Each row is a point. Each copy is the shape, with its points in the same order, turned, moved and blurred by noise. Is it also mirrored, or only turned?

Shape (5 x 2):
[[  1  -9]
 [-77  13]
 [ 22 -11]
 [ 41  25]
 [-35   0]]
Copy 1:
[[ -2  12]
 [-39  84]
 [  3 -11]
 [-29 -35]
 [-19  44]]
Copy 1 is: mirrored
Copy 2:
[[  4  24]
 [ 36 -49]
 [ -6  40]
 [-42  30]
 [ 22 -11]]
Copy 2 is: only turned
Copy 3, 5 rows:
[[ -1 -13]
 [ 76   7]
 [-27 -23]
 [-42  22]
 [ 36  -2]]
Copy 3 is: mirrored
Copy 4, 5 rows:
[[  1   7]
 [ 26 -69]
 [ -7  25]
 [-51  18]
 [ 10 -28]]
Copy 4 is: only turned

Shape, 6 rows:
[[-36 -46  20]
 [-34  29  54]
 [-16  -3  50]
 [ 29  33 -30]
 [  2  52 -15]
 [-39  12   5]]
Copy 1 (6 x 3):
[[-37  -4  18]
 [ -4  43 -48]
 [-19   6 -29]
 [ 77   1   7]
 [ 67  28  -3]
 [ 12  43  -2]]
Copy 1 is: mirrored
Copy 2:
[[-52  24 -14]
 [-40 -40  38]
 [-41 -31   4]
 [ 56  -6   9]
 [ 38 -15  40]
 [-17   6  31]]
Copy 2 is: only turned

Shape, 8 rows:
[[-51 -15   8  33]
 [-29 -57   2  15]
 [ 57  60  -4 -37]
 [-24  41   1 -20]
 [ -8  -2 -48  16]
 [ 26 -12 -14   0]
 [ -9 -18 -25 -39]
 [  9  18  56  44]]
Copy 1 (8 x 4):
[[-52  22 -39   3]
 [-68  -5  -9  27]
 [ 55 -37  27 -52]
 [  4 -18 -45 -40]
 [  6   4 -16  30]
 [ -4 -15  22   4]
 [-12 -52 -12  13]
 [-35  42  13 -60]]
Copy 1 is: only turned
Copy 2 (8 x 4):
[[ 27  12  13  30]
 [  5  -2  54  -3]
 [-35  33 -93 -57]
 [ 17  46 -39 -17]
 [ 40 -20 -15 -27]
 [-15 -14 -13 -32]
 [ 12  27   7 -64]
 [-37   5 -30  51]]
Copy 2 is: mirrored
Copy 3 (8 x 4):
[[ 14 -14  68   5]
 [ 16 -53  39  -3]
 [-29  70 -50 -14]
 [ -5  52  27 -31]
 [-52  -7  29 -11]
 [-23 -11 -13  -4]
 [-11 -14   1 -48]
 [ 22  34  16  54]]
Copy 3 is: only turned

Shape (9 x 6):
[[  -2   -2 -121   17   -1    3]
 [  21    9    5   22   20    5]
 [  -6    3   -6    4    2  -11]
 [   1    1   12   -3  -27   41]
 [  37   29   14   26  -23   -2]
 [  20  -13   17   26  -26   -1]
 [  22   13   14  -41  -14    2]
 [  33  -14    8  -35   16    9]
 [  -5    1  -15   16    5   14]]
Copy 1:
[[-25 -44 -39 -12  54 -69]
 [ 12   0  18  20 -17 -10]
 [-15 -15   4   9  -4  10]
 [ 12  25  -4 -27  -5  19]
 [ 23   0 -20  12 -48   3]
 [ 36 -10  -9   7 -13  27]
 [ -6 -11  16 -40 -39  22]
 [ 12 -16  49 -28 -24  -3]
 [ -4  -1   2   8  11  -4]]
Copy 1 is: only turned
Copy 2 (9 x 6):
[[-30 -25 -20 105  14  48]
 [ -2   2   2  -6  30   7]
 [ -3  18 -13  11   6  -3]
 [  6  48  42  15  29  -2]
 [ 16  23  21 -17  19  52]
 [ 42  25  15  -4  13  18]
 [-11  25  42 -11 -23  -3]
 [ -3 -11  38  -5  -6 -23]
 [  2  17  -1  24  29  -1]]
Copy 2 is: only turned

Shape, 13 rows:
[[ 16   2  20  30 -29   1 -10  -4]
 [ 10 -10 -27  -2  -9  -3  -3  12]
 [-40  -5  -5  20 -22  -6  -9  15]
 [ 12   0 -27 -36 -14  -2   6  14]
 [-30 -15   2   5 -28 -26 -19 -38]
 [-13  -1 -11  34 -23   8 -16   4]
 [ 10 -17 -20 -27  33 -21 -18  16]
 [ 15 -13 -10   2 -10 -21  28  14]
 [  1  11  33  30 -20  -1  -1  19]
 [ 17 -18 -22  20  47  12 -11 -17]
 [ 14  -7 -16  34  19  -9  -8 -14]
 [ 15 121 -30   8 -26  -5 -13  -7]
 [-34  18  -7  12 -13  11  -2 -37]]
Copy 1 (13 x 8):
[[ 18   5  22  18  21 -11 -30  22]
 [ -7  20 -12  -1 -10 -19  -9  -2]
 [ 34  20  10  18 -17 -17  21  25]
 [  3  11 -34  -4  -3   0   1 -28]
 [  4  -7  14  59 -17   5  11  17]
 [ 17  27  14  13   0 -11  -1  33]
 [-11 -17 -11 -32 -41  -9  -2 -12]
 [  3   8  -1   8   1 -42  -5 -30]
 [ 43   1  25   4  17 -24 -20  18]
 [-38   8  37 -28 -20  -3 -11   3]
 [-25   2  29  -5   1 -17  -4  14]
 [  3 -20 -33 -20  98  15  46  34]
 [  5  14  32  27  12  22  31  12]]
Copy 1 is: mirrored
Copy 2, 13 rows:
[[ 35 -17 -22   2  29   9   0 -15]
 [-11   1 -15  12  -5  10  14   6]
 [ 30 -37  -5  24 -17  16  11   4]
 [-26   4  -7  23  -5 -14  12   8]
 [ 13 -51  21 -16  -2   5  23 -21]
 [ 37 -15 -13   4  -3  22  17   2]
 [-45 -10 -21  -9 -23  14 -20  16]
 [-22  -8 -16  34   9  20   2 -16]
 [ 39 -28 -27  22  22   6 -20  -9]
 [ -4  23  -9 -28 -22  40 -23 -14]
 [  4   5  -4 -12   3  43 -10 -11]
 [ 39  19  57  19  59 -22 -19  71]
 [ 36 -17  36  -2 -14   0   1 -10]]
Copy 2 is: mirrored
Copy 3 (13 x 8):
[[  5 -11 -42  -3   4 -19 -14   6]
 [ 28 -24  -3   9   4  21 -18   0]
 [ 19 -41 -10   2   0 -13  -6 -37]
 [ 30 -13  16  20 -10  30 -29   4]
 [-15 -58 -21  -5   3  -7 -49 -18]
 [ 16 -43 -31  -2   5  -5   2 -13]
 [  7 -13  31  23  36  36 -17 -14]
 [ 43   5  -9  -6  10  15 -26 -15]
 [  6   4 -35   4  -1 -23   6 -17]
 [-11 -24   4 -26  43  43  12 -10]
 [ -1 -21 -25 -21  29  33  -1 -14]
 [-14  -3 -82  49 -66  66   5  -2]
 [-21 -47 -23 -22 -35   8  -9 -14]]
Copy 3 is: mirrored

Shape:
[[ 23  61  -9 -11  24 -41  28  40]
 [-42  14  19 -28 -41 -49 -60 -17]
 [-34 -38 -29  -1 -18  38  19 -21]
 [ -4  -4  16   6   5  13 -74   8]
 [-22 -39  13  37 -37  24   9   3]
 [  8  23 -53  37  50 -24 -34  45]
 [  7 -33 -38  14  33 -20  31 -54]
 [-13  41  17 -32  59   9 -16  -9]
 [ 20 -42 -46  -2 -33  25  -5 -16]
 [-43  14  17 -69 -21  40  31  15]
 [-26  -8  44 -41  46 -14 -21  20]]
Copy 1:
[[-42  19 -67 -24  33  55 -36 -12]
 [ 75  -9  28 -40  17  63 -42   6]
 [ -6  15  55 -15  10 -31  15 -15]
 [ 33  -5   4 -20 -24  33   3  53]
 [ 23  56  29  -1 -12 -16  16  -9]
 [-50  26 -17 -21   4  22 -50  74]
 [-23  -3  27  42  52 -24 -23   1]
 [-29 -33  -2 -11  23  66  21  23]
 [  5  -6  17 -14  -7 -55 -17  -5]
 [-12 -12  12 -74  18  30  46 -50]
 [ 14  -3 -11 -35  51  56  39  40]]
Copy 1 is: only turned
Copy 2:
[[ 43 -15  15 -12  13 -32  34 -56]
 [  4 -31 -89 -24  11  32  20   7]
 [-45  53   7  -2  55  26  -5  18]
 [  1   7 -45   1 -32  45 -42  -4]
 [-68  45 -20  -8  11 -10  -6  32]
 [ 58  47  14 -38 -23  13 -10 -23]
 [ 24  81 -22  23  62  -9   2  -8]
 [  4   6 -21  17  18  24 -24 -86]
 [-13  39   2  36  29  21 -11  48]
 [-63 -34  17   1  65  26  -6 -29]
 [ -6 -12 -42 -14  29   1 -60 -49]]
Copy 2 is: only turned
Copy 3, 11 rows:
[[ 28  22  50 -68 -12 -49  -2  39]
 [ 50  34  48  28 -26 -24 -31 -67]
 [ 23 -44  -8  19   3  41  -6   0]
 [ 18  56  10  53  11 -18  -9  -3]
 [-16 -26 -14  34 -22   6  18 -13]
 [ 60  19  19  14   9 -69  12  70]
 [ 23 -65  14  -3  58 -25 -24   9]
 [ 39  52  -5 -37  36 -14 -38   7]
 [  7 -37  42  42  18  31   6  19]
 [ 20  19   4 -39 -37  65 -33  -8]
 [ 12  46  -8  -8  -9 -25 -75   4]]
Copy 3 is: only turned
Copy 4 (11 x 8):
[[ 12   7  11 -12 -36  -1  83  27]
 [-24 -17   9  32 -53  40 -28 -46]
 [ 36 -14 -21 -35  21 -33 -40 -36]
 [ 10 -18 -25  49  -4  22 -33  21]
 [ 11 -41 -34 -47  -3  -7 -50   5]
 [ 39 -49   8  45 -20 -40  42  45]
 [ -2 -35  28 -24  59 -41  15 -23]
 [ -2  25 -38  39  15   0  46 -11]
 [ 54 -20  26 -28  26  -7 -44  -6]
 [ 23  65 -46 -34 -24  -4  -7 -39]
 [-41  38 -27  31 -12 -18   2  10]]
Copy 4 is: only turned

Shape, 12 rows:
[[-30  24  22 -11  31   0 -17 -47  30]
 [-18 -42  -7 -34  24 -36   4  -4  25]
 [-76 -55  32 -29   6 -14   0 -18   6]
 [ 51  28 -23  28 -39  18 -28  15 -19]
 [-41 -44 -13 -16  21 -37 -12 -21 -66]
 [ 53  34  30  16 -36  -6 -15  19 -10]
 [-13  16  21 -30  48  56  -9 -33   7]
 [-16 -48   6 -14  -9   5 -45 -34  11]
 [ 46 -22  17  -5 -14 -13 -79  22 -47]
 [ 79 -11   8  16 -51 -46  -5 -19 -41]
 [ 37  51  -3 -52 -17  40  -5 -20 -51]
 [ 30 -14  20   9   4  15   9 -12 -20]]
Copy 1 (12 x 9):
[[ 45  32  51  -5   1  12 -31  -2  17]
 [ 10  -7  15 -41  37  19   6 -51  25]
 [ 12 -48  65 -11  14  -9  26 -25  49]
 [-34  60 -36   4   2 -21 -14  26 -35]
 [-37 -43  20  39  49 -18 -14 -46  42]
 [-38  67   2  -8 -13 -46   3  -8 -42]
 [ 24   4  63  19  24  36 -16  20 -28]
 [ 10 -33   6 -31  16 -18 -25   8  25]
 [-68   9   6 -21  49 -64 -28  14 -27]
 [-27  26 -49  -1  -5 -70 -22 -45 -32]
 [  8  51   5  47  47 -24   8   6 -65]
 [-20   7   9  14 -15  -4 -12 -21 -37]]
Copy 1 is: mirrored
Copy 2:
[[ 28   9  -9 -22  19   7 -16 -57   1]
 [-45  41 -13 -30  38   6 -17  -7 -29]
 [-30  64   9  -2  24 -51 -29 -38 -24]
 [ 28 -12  51   9  -7  42  32  53   3]
 [ 11  53  17 -11  18 -37 -32  11 -82]
 [ 11 -29  59  34  25  39  18  22   5]
 [ 44  49   5  -7  24  17  36 -57  -8]
 [  9  61  29 -43  30 -11 -25   7  14]
 [ 41  32  52  21  59  35 -29  68 -18]
 [ -5 -34  94 -19  47  24  -5  63 -38]
 [ 62  -2  32   6  51  -8  79   8 -24]
 [  6  25  58  -4  26  23  22 -12 -33]]
Copy 2 is: only turned
Copy 3:
[[-24  23  -6  27  34   3   6 -55  36]
 [  8 -49  34  -2  17  11  -9 -42   2]
 [-38 -41  37  -8  -6 -19  11 -83  -2]
 [ -7  58  21 -35  21 -10 -19  67   1]
 [-23 -49  33 -12  34 -39  53 -14 -27]
 [-36  51   5 -44  33  31 -25  37 -10]
 [  9  43 -15 -11  16  -4  39 -53  41]
 [-18   5  47 -26  35 -41 -13 -49   8]
 [-35   5  15 -84  72 -35  -8  31  -7]
 [-20  27  52 -36  75  19 -19  46 -64]
 [ 18  65 -44 -34  17 -14  11   5 -36]
 [ -4  32  32 -32  25  25  23  -3  -4]]
Copy 3 is: mirrored

Shape:
[[ 17 -74  -4 -18 -51  29 -13  22  38  20  16]
 [ 11  10 -21   6   7  32  45  21 -33  -4  42]
 [ 40   3  58   0  22  17  22 -38   3  36 -46]
 [ 51 -13  40 -64 -39  -2  21 -40  57   4 -33]
 [-17  -5 -35  31  10 -58  24 -39  44  -1 -10]
 [ 22 -22 -45  21 -45  34  25  54 -34  33 -41]
 [  4 -19  35   0 -49  -8  25  47  12  29  -6]
 [-10 -30  -9 -46   5 -33 -52  27 -50  21  17]
 [-43  24   6 -25  -7 -35 -37  -7 -14  32  48]
 [  0 -24  52 -24  32  38  -5 -20  -4  -2  18]
 [ 23 -43  18 -21 -19 -33 -15 -14 -15   3  45]
 [-50 -35 -13  -9 -19 -58  44  36  11   3   9]
 [-17  32  57  -9  -6 -46 -61  -7 -48  19  20]
 [ 45  31 -31  11  43  27  38  -5  51 -47  30]
 [ 18  15   2 -48 -46  14  29 -50  53 -36 -40]
 [-33  31  35  14  34 -49  -4   1 -33 -45 -22]
 [ -7   5   0  16  52 -24 -15  44 -38  47   0]]
Copy 1, 17 rows:
[[-15  69  69  33  26   9 -15  64  10 -24   5]
 [-36  18  25 -35 -11 -23  31  -9 -17 -30  -1]
 [-30 -57  28  -7 -11  59  29  48  33 -17  48]
 [-17 -17  80  56  30  78   4  42 -15 -46  36]
 [ 11  37 -27  15  19  60   2 -34  37 -46  21]
 [ -4  42  56  13  17 -54  60   4  25  20  55]
 [ 13  32  89  -4 -20  24  -6  16  17  24  21]
 [ 22  10 -20  41 -10 -34 -29  36 -19  26 -14]
 [ 35  28 -28   8 -46  34 -21  26 -27   0 -16]
 [ -3 -24  21 -29  -5   5  -1  66  -1 -39  -1]
 [-27  21   2  16  21  36 -42  32 -15   9 -18]
 [ 36  57  27  10  -3   8 -59 -33   8 -15  36]
 [ 40 -20 -19   2 -37  38  -7  31 -17  50 -25]
 [-50   2  14  -2 -11  18  47 -25  28 -91 -38]
 [ 15  -9  66  42  36  65  41  12 -27 -79  25]
 [ 61 -51 -15 -20  -3  29   4 -24  15  -2 -24]
 [  7  -2 -27   2 -44 -32  -4  14  44  16  11]]
Copy 1 is: mirrored
Copy 2 (17 x 11):
[[-15 -25  29  57 -42  10  26   0 -19  65 -18]
 [-25 -48 -10 -12 -17  20 -46 -17   9 -40 -20]
 [ 32  23 -20  63  52  12   7 -11  27 -23 -42]
 [-11  -5  -7 105  55 -45  17   8 -32   8 -25]
 [ 44 -20   8  -7  30 -73 -53   0  26  38 -14]
 [-11  -7 -37  15 -48  23 -48 -64  -7  27 -69]
 [  3 -30 -31  15  10  20  13 -18 -42  50 -29]
 [-19  17  67 -19  18  38 -30 -26 -36  32 -31]
 [ -9 -19  58 -41  53   1  -3 -40 -15  25  10]
 [ 13   0  38  28  12  21  22  23   5 -32  -5]
 [-27 -31  71   8  25  -3   9  14 -14  28 -51]
 [ 31 -52   4 -23   8 -13 -43  -3 -65  43 -19]
 [-17  27  44 -55  75   9  29 -29 -12  15 -25]
 [-40 -31 -25  20  -1 -32 -65  48  40 -32  29]
 [-21  -3 -19  77  13 -90   1  -8 -26 -22  -2]
 [ 27  38  -1 -65  46 -23 -20  20 -21 -12 -23]
 [ 22  13  17 -33  34  60 -49 -20  12  25 -21]]
Copy 2 is: only turned
Copy 3 (17 x 11):
[[ 26 -10  44 -75 -20 -18 -25   2 -22  74   9]
 [  6  -4  14   0  14  -7  53  28 -42  -2  10]
 [ 16 -22 -25  26  14  47  -5   4  49  43  53]
 [ 10  14  -2 -31   9  72 -80  14  24  48   0]
 [-38  15  11  46 -35 -34 -62  14 -22   4  46]
 [-19   7  75 -48  27  -8  25 -36 -35  15  52]
 [-28 -17  32 -71 -15  15  -5  14   0  13  31]
 [ 23  34  27 -37  -3 -64  12  -2  57  10 -13]
 [ 16   0  37   0 -67 -40  11  10  52 -22 -16]
 [ 33 -33 -28   0  -5  -3  17  12  27  54  -9]
 [ 18  51 -13 -32 -38 -27   3  17  22  41  -1]
 [-74  13  32 -22 -27 -42 -17  39   4  14   1]
 [ 10   9 -23 -11 -57 -13  33 -19  88 -34  -3]
 [ 32 -26 -23  26  33 -18 -39  52 -65 -17  15]
 [ -2  -3   8   6   4  66 -89  -8 -26  17 -18]
 [-44  -3 -39  36  -9 -39  13 -19  37 -44  -5]
 [  1  -8  28   5  16 -63  34  10  48 -22  54]]
Copy 3 is: mirrored

Shape:
[[-30  20  35  -9  35 -55  23  61 -26 -35 -15  31]
 [ 20 -47 -28  30 -94 -48 -45  61   0  26   8  17]
 [-35  41  -1 -11  -9 -41  11  28  -2  -5 -55  46]
 [  8  14  47 -41   7 -30  23  28   3 -18 -39  70]
 [ 35   6   7 -24   7  34  21 -55 -14 -13  15   1]
 [ 38 -19  13  16 -11 -16  18 -19   9 -25 -34 -36]
 [ -9 -22  14  -4 -17  19 -38  37 -28  -5 -41  37]
 [ 39 -54 -44  27 -21 -68 -42 -26  25  25  27   1]
 [ 43 -15 -11 -29   6 -64 -22 -13  10  -5  -7 -39]
 [  9  38  40 -19 -15  33  49 -59  34 -21   4 -56]
 [ 46 -50  27  44 -14 -40 -15 -13  17  17   4  -4]
 [ 49  -7 -12   2  21   5  18  -9 -13  23  -3 -28]
 [ 27  42  15  13  17   1   6 -18  45 -41  24 -29]
 [-26  38  51 -32 -25   5 -63  41 -26  58 -43  50]
 [  1  -4  42 -53  -1  30  29 -12  -1  -4  14 -23]
 [ 41  41  47 -29 -33  44  11 -27  -7 -65  -1 -27]
 [  1 -22  12  10  -1 -41  -9 -45 -26  -9   7 -14]
 [-43 -38  17 -19 -51  32 -77  62  15  16 -50  56]]
Copy 1 (18 x 12):
[[   8   47    3  -74    2  -24  -64   35  -14    9   -2  -56]
 [  55   25  -45   26   -8   76  -35   49  -14  -73  -52   21]
 [ -19   15  -20  -88   -3   17  -31   18  -31   -3   -5  -40]
 [  -6   12  -10  -65  -53  -33  -28   58  -38    3    3  -37]
 [ -32   29   18    5  -62   -9   38  -13   17   30   -9  -12]
 [ -41    8    2   32   -7   12    6   47   33    5   -2  -28]
 [  51   -9  -37  -45  -24   19   -8   27   11    8    2    9]
 [  20   16  -25   85    2   37   15   10  -35  -56  -27  -48]
 [ -18    4   11   30   -5    0   -9   19   27  -27  -56  -80]
 [-110   11   25   22  -60   -3  -19  -13   31   42  -16    5]
 [  14    4    2   71  -26   21  -18   37   -1  -32   12  -17]
 [ -17    2   35   19    2    3   20    8   38  -25   -7  -11]
 [ -53   20   53   22  -14   19  -30    4  -19   55  -29  -25]
 [  53  -54  -25  -74  -62   23  -54  -27    4  -15   -4   -1]
 [ -37   19    2   -3  -51  -39  -16   -9   37   20  -33   15]
 [ -44   24   26   -7  -77   25   -9   28   39   74  -23   -9]
 [  -8   38  -22   30  -20   19  -17   -4   23   -1    8  -41]
 [  69  -45  -71  -40  -18   16  -38   19  -21    6  -34   49]]
Copy 1 is: mirrored
Copy 2:
[[-58  52  47 -13 -32  12 -16 -23  17   0   4 -79]
 [-69  -5 -49  -4  18 -20   4 -17 -57  88  50   1]
 [-28  -1  27  15 -36 -25 -35 -26 -37  11  -2 -70]
 [-10   1  58  17 -12  15 -28   1  17  12  25 -93]
 [  3 -27   9  15  19   3  19  39  22 -37 -15  -7]
 [-22 -17  36 -21 -26 -21  19  41   3  -1  31  22]
 [-13  31 -12  53  -7 -25  -1   5 -21  17  47 -48]
 [  2   1 -28 -64  34 -17  16  -1 -31  56   8  50]
 [-25  -9  25 -54   8 -51 -16  20  26  21 -10  17]
 [-14 -82  22   1 -45 -11  32  30  52 -54 -15  -9]
 [-13  -9  23 -28  15  -7  50   0  -1  33  37  30]
 [-21   5  20  15   1   4  -2  12  16  -8 -10  44]
 [-20 -19  19 -23 -54  -4  43  24  43   2 -48  -8]
 [-13   1   5  82  13 -65 -14 -73   0  24   6 -78]
 [-34 -37  -5  15 -12  -5   2   5  65 -50  13 -32]
 [-46 -48  11  25 -26 -31  56  73  41 -26 -19 -44]
 [-12   6  11 -45  19 -26  23   7 -13 -23   9 -11]
 [ -6   4 -53  60 -25 -59  -7 -27 -16  55  78 -65]]
Copy 2 is: only turned
Copy 3, 18 rows:
[[ -21  -20   51   38  -55   -3  -42  -28  -49  -41   48  -33]
 [  15  -42   -6  -67  -40   38  -19  -73   65  -51   -5   17]
 [ -24  -31   -1   18  -39    9  -15  -23  -61  -72   26   10]
 [ -27  -38   24  -23  -19  -12  -27  -22  -84  -31   53  -19]
 [ -11   19    9    1   56  -16   -6   12  -27   27   -4    2]
 [ -34    1  -14    0  -28   -4   19    4   11   37   16   -1]
 [  20  -30   54  -29  -21   -1   16   -2  -11  -47   26   22]
 [  48  -24  -66  -14   -5   -1  -10  -69   50   19   10    7]
 [  -4  -55  -37   25    2    8   -2  -12   25   30   33  -28]
 [ -83   42  -11   21   44  -27   30   23  -14   12  -11  -40]
 [  19   -4  -19  -35  -34   -6   15  -52   15   38    2  -24]
 [  10   -5   -8    5    0   -2  -16   28    2   30  -21  -20]
 [ -30   51  -24   21   17   12    7    4   -2    6   41  -50]
 [  24  -66   48  -23    1   15   44  -20  -56  -94   -8  -28]
 [ -45   -4   36    2   43  -44   -2   15  -11   -3    0  -39]
 [ -71   27   38   -7   56   28   27   17  -14   13   29  -16]
 [   1  -13    6   36    5  -12   11  -46    2   29    4    7]
 [  28  -44   45  -72  -16  -24   40  -17    4 -108   36   17]]
Copy 3 is: only turned

Shape, 15 rows:
[[ -24  -21   15   10   -4    1  -19   14   16    5  -15   -7]
 [ -23    1  -28    4  -29    3    4   -9   14  -89  -10   38]
 [  -7   25   18  -59    5  -21   -4  -30   17    8   -4   -6]
 [ -12  -22   -5  -29  -27  -21   15   18   19   27  -32  -18]
 [  -7  -15  -23   14   -3   21  -29   18  -32   30  -40   39]
 [  -7    2  -14    5   -2   17   -7   26   17   17    1   28]
 [  -6   -9    4    8    3   15  -44   16  -62   15    7   -8]
 [ -24   -7    6   -4  -50  -40   -3   17   20   33    8  -31]
 [  -5  -15  -40  -11  -15   23   10    6   16   29  -15  -25]
 [  -5   31  -12   15    5   14   18  -84   -3    9  -10   65]
 [ -33  -20   -3  -13  -53   29    9    5    7    5    6    3]
 [ -45   -7 -109  -71    3   11  -24   18   23   -1  -25   20]
 [ -26   44   10   16  -50   27    5   21    1  -72  -61    2]
 [ -41   13   16    5  -10   28   10  -56   15   24    7  -11]
 [ -47    4   -8  -22    3   -9   15   22  -43  -13   -2  -19]]
Copy 1:
[[-32  -2   8  17 -24   6 -11   0 -10   4  -6  11]
 [ -5  36 -20 -20 -36   5  19 -16 -40 -62  41 -32]
 [ 10  28 -13  65 -14  16  12  16  33  -6 -10 -28]
 [-18 -15 -23  30 -28  28  22 -21  -6  18 -34 -10]
 [ 20 -38  31 -19 -36 -14  -3  21 -26   5 -24  -6]
 [  2 -17  32   2 -17   4  -2 -21   5 -24  -9  -5]
 [ 12 -19  14   1 -37 -42   7  29   8  19  12  40]
 [-17 -20 -14  50 -42  27   8 -43  10  31  10   7]
 [ 11 -14  -3   8   8  31  29 -22 -14   8 -26  19]
 [ 43  28  48   0  16   3  11  14 -11   3  32 -82]
 [-24 -15  17  11 -22  31  52 -11  -9  -9  18   2]
 [ 60   2   7  42 -36  28  45 -16 -64 -68 -60  15]
 [-14  39 -26 -61 -70  51   2   9   2 -30  21 -18]
 [ -5  31  38  29   9  35  20  12   6  26  32  -7]
 [  1  37  -2   8 -59 -19  47  -5   2   9 -12  18]]
Copy 1 is: mirrored
Copy 2:
[[ 12  23 -16  38  -8 -31   0  -4  24  -6   1  13]
 [ 56  21  -4  11 -33  15 -15  11  24  73  36  50]
 [ 25 -20  13  -8  36 -17 -10 -20 -14   5  33 -11]
 [  5  32  -9  14  38 -47  34 -20  19   7  20  17]
 [-25  26  30  14 -41 -37  25  34  37  -7  20  25]
 [ 10  24  15   9  -5 -10   0  10  46 -18  14  37]
 [-26  17   7  13 -29 -15  10  53 -16 -16 -22  11]
 [ -2  55  -5  37  49 -34  -5 -22 -11  -2  -1  33]
 [-14   9 -19  -9  29 -37  18   7  39   3   9  49]
 [-36 -37  49  -5 -28  26 -27 -28  33  40  47  20]
 [ -8  40 -35  14   5   1   7   0  12  -2  42  43]
 [ 48 -11  14 -38   0 -78  24  27  16   2  63  99]
 [ 36  19 -13  66  11  13   0  61  43  69  48  10]
 [-35 -30 -23  28   8   7 -23 -27  10  -1  30  24]
 [ 20  -3  -3  29   7  -2  52  22 -22   7   3  34]]
Copy 2 is: mirrored
Copy 3 (15 x 12):
[[   0  -17   17  -16   21  -26   -3    5    4    0  -13  -18]
 [ -23   16   37   15   75   32   -2  -57   15  -17   12   17]
 [ -22   26   21  -21  -51   -9   -6  -31   -8  -29  -10  -18]
 [   7  -27   19  -14    5  -44    1  -11  -29  -43  -10  -14]
 [  38   -7   20   28   15  -12  -22   36   21   -9  -40   30]
 [  -1   -8   41   -4   15   -4   -1   42   -2  -16   -7   11]
 [  44   14   -6   26    2  -11   -6   28   -2   24  -17  -17]
 [ -16  -16   -9   -2    7  -49   37    5  -34  -29   -8  -37]
 [  18  -45   11    2    1   -4   -2    8   -2  -48    6  -14]
 [ -48  -11   -2   22  -22   33  -49  -19   27   -2  -14   57]
 [  -7  -46   34   14   25    5    6   -2  -27  -12  -28  -27]
 [  16   20   37  -16   28   44  -12   13   20 -121  -26  -12]
 [ -12    9   78   57   58  -29  -19  -45   25   -5   24  -19]
 [ -46  -37   -9    7  -17    0  -30  -11   11    3   -8  -32]
 [  18   34   17    4   21   -7  -40    8  -32  -17   -3  -42]]
Copy 3 is: mirrored
Copy 4 (15 x 12):
[[ 19   0   8  25   1  -2  25  -6  31  20  16   8]
 [-21  12  56  -7   8 -52 -49  12   0  44  35   3]
 [ -2  21 -12  33   6  -6 -31   9  41 -26 -28 -28]
 [ 13  -8 -18  47  18 -49   7 -10  48  -2  -5  24]
 [ -1 -12 -33  -8  33 -17  44  21  -8  59   3  -1]
 [-20  -4  -4  -6   6  -6  18   7  33  31 -14  21]
 [ 42  19  -6  -9  58  23  28   7   1  33  -3  -3]
 [ 19   4   5  63  30 -10   2   1  70  20 -10  30]
 [ -6  -6  -3  36  24 -32  20 -39  18  24 -31  18]
 [-30 -24   5  19 -22   6 -33  59 -42  34 -41 -30]
 [ 29   9   7  29  -1 -36 -11 -16  27  60 -19  14]
 [-50  -9   9 -16  58 -90  16 -34  37  28 -32 -49]
 [ -5  85  22  11  -9 -61  -1  31 -13  39  40  23]
 [ 17   4  28  57 -31   8   3   8   1  29 -42 -16]
 [ 43  17  32  -6  43 -42  15  19  13  -3 -24  10]]
Copy 4 is: only turned
